Each wall is flat, endless, passes through zero and stands at right angles to its row. A trip goes straight from one point to another. Which walls does it cross, in order?

Walls:
(1): [-20  10]
(2): [ 27 -22]
(3): [-53 -17]
(4): [-18  -6]
(5): [ 6 12]
Trips:
[-19  27] to [  6 -29] => 5, 2, 1
[ 40 -35] to [16 29] => 5, 2

Walls:
(1): [ 59  23 -20  10  12 -14  11 -28  60 -18 -27]
(2): [ 32  51  44   4 -26  11  20 -31 -14  16 -14]
(3): [-32  32  -1  40 -17 -15   8  -3 -12  77   5]
(4): [ 12 -38  19 -25  17   6  44 -22  12  -5  27]
(5): [ 36 -39  -1 -19 -10 -40   5   7 -33   7 -15]
(6): [ 22 -18 -19 -22   7  -6  45 -10   1   2   4]
(7): [ 31 -40  31 -10  14  46 -10  12  25 -46 -68]
Trips:
[ 32  35  -4  -7 -10  15  21 -19  -6 -42  -8] to [ 25  25 -40   0   0 -16 -22 -28 -15  45 -27] => 4, 5, 7, 3
[-40  65  18 -29 -21 -46 -29  25  -3   7 -32] to [ 21 -17  15 -15   1  29 -32 -39  -2  27  13] => 7, 4, 5, 3

Walls:
(1): [-10 -36   4  24   5   9  -9 -30  -7 -12 -36 -40 -33  29 -27  63  14 -22
  16 -28   7   9  38  38  16  16  11 -59  13 -11  27   3  26 -19  19   1
  19 -26   0 -75 -21  25  18  25 -50  12  -2  -1]
(2): [  7  10 -37 -58  36 -53 -14 -50 -17  11  19  12 -34  10  26 -35 -29  -1
  13   9  -2 -34 -13  43   5  10  54  27  -6 -11   9  10  17  55  -1 -26
   1   0   5 -36  24 -11  19 -57 -83 -11 -36  25]
(3): [-32  -6  22  49  -3  22  43  -1 -41 -16   6 -13 -30  23   1  22 -25  32
  10  -8   2 -13 -27  25   0  58 -19 -30  18   2   2 -27 -43 -12   0   5
  21 -43   2  -2  11 -16  25   3 -18  12  -6 -16]
(4): [ 39 -25 -25 -26   0  25  59 -14  -7   6  55   9   7  12 -20  -2 -12 -31
   1  15  -8 -26  24 -42 -16  -1  -9  32 -14  16  16  54 -38  57  23  29
 -30 -10  -7  65  18 -19 -31 -22 -16  17  13 -28]
(5): [-34  10   2 -33 -23  -8 -12 -29  26 -36  14   9  13  48  13 -22 -39  12
  11  32   7   6   9  34  37 -25   6 -34   3  17 -75  -2  -8 -27   1  -3
  33  15 -13 -36   1 -36  32  16   0 -15 -21 -34]
Trips:
[ 70  46 -24  -7  41  26 -31  -6 -10  25 -32  10 -33  53 -15  -9  26 -28
 -30 -25 -10 -37 -20   1 -13   0 -30 -21 -25  -6  35   5 -31  17  -7 -38
 -22 -37  14 -11  -1 -20  19  17 -62   4  19 -31] to [ 18 -48  14  -9  20  35  15  38 -10  -7  10  39 -48  -5  -2  21  38  51
  24 -10  26  37 -27 -16  48  26  56  12  52   4  10  31 -15 -30  20  17
  29 -31  11  47  23  60 -37  -2  -6  20  -3  36] => 2
[-13  27  -1   9 -19  39  -5  17 -58  -3 -16 -10  -5 -31  12  17 -15  30
  -2 -13   3 -22 -28 -12 -20  18   1 -39 -22  -1  26  41  17 -25 -25  18
  19 -32   4  -2  -2 -32  54  -2   8 -33  23  15] to [ -4  -7  -1 -11 -25  45   5   3  -1  27  13  26 -27 -32 -28  18  19  28
   9  38   8 -30 -14  33  36  31 -27 -22 -22  33  17 -14  -5  25  33 -14
  42 -58   5 -13  80 -16  30   4  15 -42  18  76] => 2
[ 29  -1  13 -40 -41  29 -15  -5   5  27  27 -21 -41 -37  18  14 -16  37
 -43  27   6  20 -20  15 -12 -26  29 -23  26  28 -63  12  19  15  -1  24
 -54 -30 -10 -16   6 -55  38  24  28 -22 -14 -10] to [-19 -40  46   0  37  -1  34 -27  -8  -2  -3 -40 -10  10 -11 -30 -40 -43
  26  36   7  30 -23   8   6  21  -4 -10 -24  47  -5  -3   9  -4 -38 -27
  -7 -29  18  -4  -4 -37  19  -9  14   2  27 -18] => 3, 4, 1
[ 35  17  24   0 -35   1  22 -24  17  26 -14 -25  39  -6 -18  10 -24 -93
  -6  17  23  -3 -10  -6 -33  28 -29  21  -1 -18  13  16 -19  18  39   9
  -4   4 -38 -20  -1   9 -28 -32  23  15  12  -2] to [ -3  -6  -8  -3 -29 -14 -18 -27  28   5  12   8   3   5  37 -28 -48 -11
 -21   0  11  -4  43  -4  14 -24  -9 -31 -48  22  31  10 -33 -10  27 -33
 -12   0 -40  26 -74 -14 -22  -5  -1 -44  18   3] => 5
[-24 -37 -48 -31 -16  -9 -28 -46 -38 -11  29 -12  21 -10  33  -3 -11  -9
  21  16   9 -23  41  40  28  12  -3 -40  -1 -22   6  -3 -14 -35  -5  18
  20 -58 -13  23  -6   1 -39  42  -6  58  32 -77] to [ 19  22 -46  30 -26 -18 -22  -4  64 -41   0 -15   9  32  18 -16  -8  -1
  34 -14 -12  12 -18  -4 -52 -38   5  25  33  -2 -51  31  32   4  27  48
 -31  11 -28  11  18  -9  18  25  -3  19 -74  -1] => 3, 2, 1
[ 40 -14  -3 -15  18 -40  19  -6  -7  12  -4  24  10 -21  42  10 -18  18
 -35  -8  10 -10  33 -13 -20   7  30 -46   4  -1  -8 -40  17 -17 -22  15
  -9 -34 -17   7 -10 -38 -27   4  -8 -16  16  25] to [ -8 -28 -51 -14   2  30 -21   8  -3 -23  32  18 -25  23   4 -31  28 -12
 -17   6 -20  -3  -9   6  23  -2   9 -66 -17  64 -32   4 -20  21  -2 -14
  13  28   9 -65  28  -9  11 -34 -15   4 -22  14] => 5, 1, 3
[ 16  39 -18  22 -38  22  -2 -11 -34 -26 -39  46   7  51  -7 -13  27  12
  -8  19 -13  -8 -14  25  26  -5  -1  26  20  26   5  24 -15 -25 -63  -1
   5  27 -14 -39  18  16 -51 -20  -5 -33   6   1] to [-16  46 -38 -23  25  13 -25  25 -17 -14 -11  22 -42  32  24   6  33 -20
  33  -7  44 -28  62  46  -6  27 -17 -34 -27  18   5 -67   5  42  19 -39
 -10  -1  25  -8  42 -17 -15 -11  20  14  15   3] => 3, 1
[-33  -6 -30 -20 -38   6  30  -9   5  -8   2  19 -15  -3  40 -20 -20  14
   2  24  -1 -30   4  22  26   6   2  24  -2  25  37 -16 -49 -12 -15 -24
  -6  32 -31  -4 -36  29 -29  31   0 -10  18 -13] to [ 65 -17  27  -8  -2 -27  -9 -17  12  39  11 -13 -21  27 -37  -9  -4 -25
  24  50  10   8  34 -13  -3  48   7  -7 -20  18  35 -31 -24   6  32  -1
   2  -8  20 -54 -29 -25   8 -17 -55  -6 -32 -27] => 1
[-51  17  -3  16 -34 -16   9  19  30 -10 -24 -23  20 -35 -49 -38 -15  -1
  33  28 -11   7 -20  36   4 -22  20 -18 -14  20  10  -9  37 -62  -1 -26
  -1   5 -11  -3 -13   2  -8 -15  27  26 -20   2] to [ 31 -13  28 -21  16 -18   4  -5   1  -4   7 -47 -20  -4  35 -34 -24  15
  12  24  23 -44 -13 -25  -5  39 -18 -41 -18 -10  21  40  15 -57   1 -12
  45 -51 -51  -3 -49  -4  -4 -34 -61 -18 -16  40] => 3, 2

Walls:
(1): [ -7 -20  34 -25  -1   6  14  30   4 -19 -73 -21 -13  68 -25  -4   7  54
 -35   7 -10 -24 -46  54  43 -31   8  30 -43  29  -6  52 -13  16   5 -31
   1 -24   0 -15  -9  -1 -33  35  13   6  41   3]
(2): [-45 -22  11  24   2 -24 -12 -19  39 -13   5  30 -24 -51   9  39  14  26
 -28   2  15  29  36  20  41 -32  36  11   6 -12  -2  -5  47  23   9 -34
  12  -3   0  -5  -1  25  12  23  34  10   8  15]
(3): [  9   9  25  26  -7  -7 -10 -36  17 -27  10 -22  -4 -28  15  34 -20 -15
 -29 -16   8 -17   4 -18  13  22  21  29   6 -11 -13 -36  -9  19   5  32
  22   4  -5 -49  23  44  19  21  -1 -33   1   4]
(4): [ 61 -22   4 -57  28 -23 -19 -12   4 -47  39  -8 -12   3 -70 -16 -20   6
  27  25  40 -11 -12 -24  35  28  14 -25  -7  22  -3 -16 -21 -51 -23 -23
 -12 -33 -15 -59 -43 -34  11   3 -17   6 -17   4]
(5): [ 24  22  24  45  19   3  45 -24 -24 -30 -30  -2  19   4  24 -25   0  -8
   1  21 -38  29 -41 -23 -29   2  64 -16   7  15 -18 -15  14 -23  -6  35
  36  36   1  54  29  14   2  13 -25  11   1 -10]
(6): [ 15   2  20  -5 -15  25   0  17  -6   1   4 -16  44 -48 -11 -39  -4  14
  37 -16 -11  -1 -25 -23  32   7  21 -33   0   3  14  29  -5  49  15 -12
  35 -58 -21  43  18  30  28  23  -4 -28 -36  -8]
Trips:
[-43  36  26  -8  31  13 -28  -4  -1   5  25  46 -73  -3  -5 -31 -14 -34
 -41 -12 -18   1 -11  12 -51  -9 -15  40  27  -2   3 -11  -3  24   6   8
   4  28 -19 -32  31 -41 -12 -10  26 -18   4  38] to [-31  25   6 -11 -33  34 -12  16  39  17  -2  16 -23 -10 -10   3 -28 -22
 -35 -26  13 -18   8 -18  10  -2  18  66   8 -22  21  -5  34 -14  -8 -40
  -7 -53  11 -23  30 -32 -13  29 -39  33  24   2] => 1
[ 34  -5 -26 -42  23  -5   9  26 -20 -21  -9  18   3   1 -10  22 -27 -28
  24  20  -5  59  18  22   3  25  -2  -8 -41 -70  32  13  16 -23 -22 -24
  46  12  25 -21 -10   7  25   5 -25  -2 -51  62] to [ -2   3  14  -7 -72  29 -34  10  33  32 -41  -3  24  54  38  23   4  42
 -32  -3  -6  24  15  13 -14  -7 -11 -40 -13 -26 -12  37 -21   2 -33 -20
 -20  37   3 -13 -28   8  -3   0  47  25  12  -7] => 6, 2, 1, 4
[ 37 -26 -30  10  26 -20  43 -65 -16  38  19  28 -13   6 -30 -10  -6 -14
  36   5  10  13 -29 -11  -3  43  -8  -8 -24 -10  40  -6 -42 -61   2 -28
  -3 -21 -45  15 -30 -27  13 -17 -20  -8  14 -19] to [-45 -12  49 -38  61  11   3  31  56  30 -14 -24  -4 -37  -1  16  20  10
   5 -32 -19  -1   0  18   6  -2  -2  -1  10  12  15 -12   4   7   6   3
   3 -12  21 -33 -20 -27 -20  -5  28  -8  49 -19] => 5, 1, 2, 4
[ 27 -25   4  12  -9  28  -9  23   8 -16  16  50 -22 -71  -3  10 -12 -34
 -56  24  26  29 -64  23  11  28   1  11   6 -20 -30  -7 -10  34  12   5
  -7  -9 -25 -63 -22  31  -1  20  33  23 -15  15] to [  6  -5  25  22  -2  18  11 -25 -15 -46  -7 -10  17 -35   6  17  53   3
   2  13 -23 -14 -23  15 -15 -11 -16   9  36  51 -14 -14  18 -15  -9  62
  23  -7  -7  12 -16 -39 -30  65   9  -8  -9  -2] => 1, 5, 4, 2
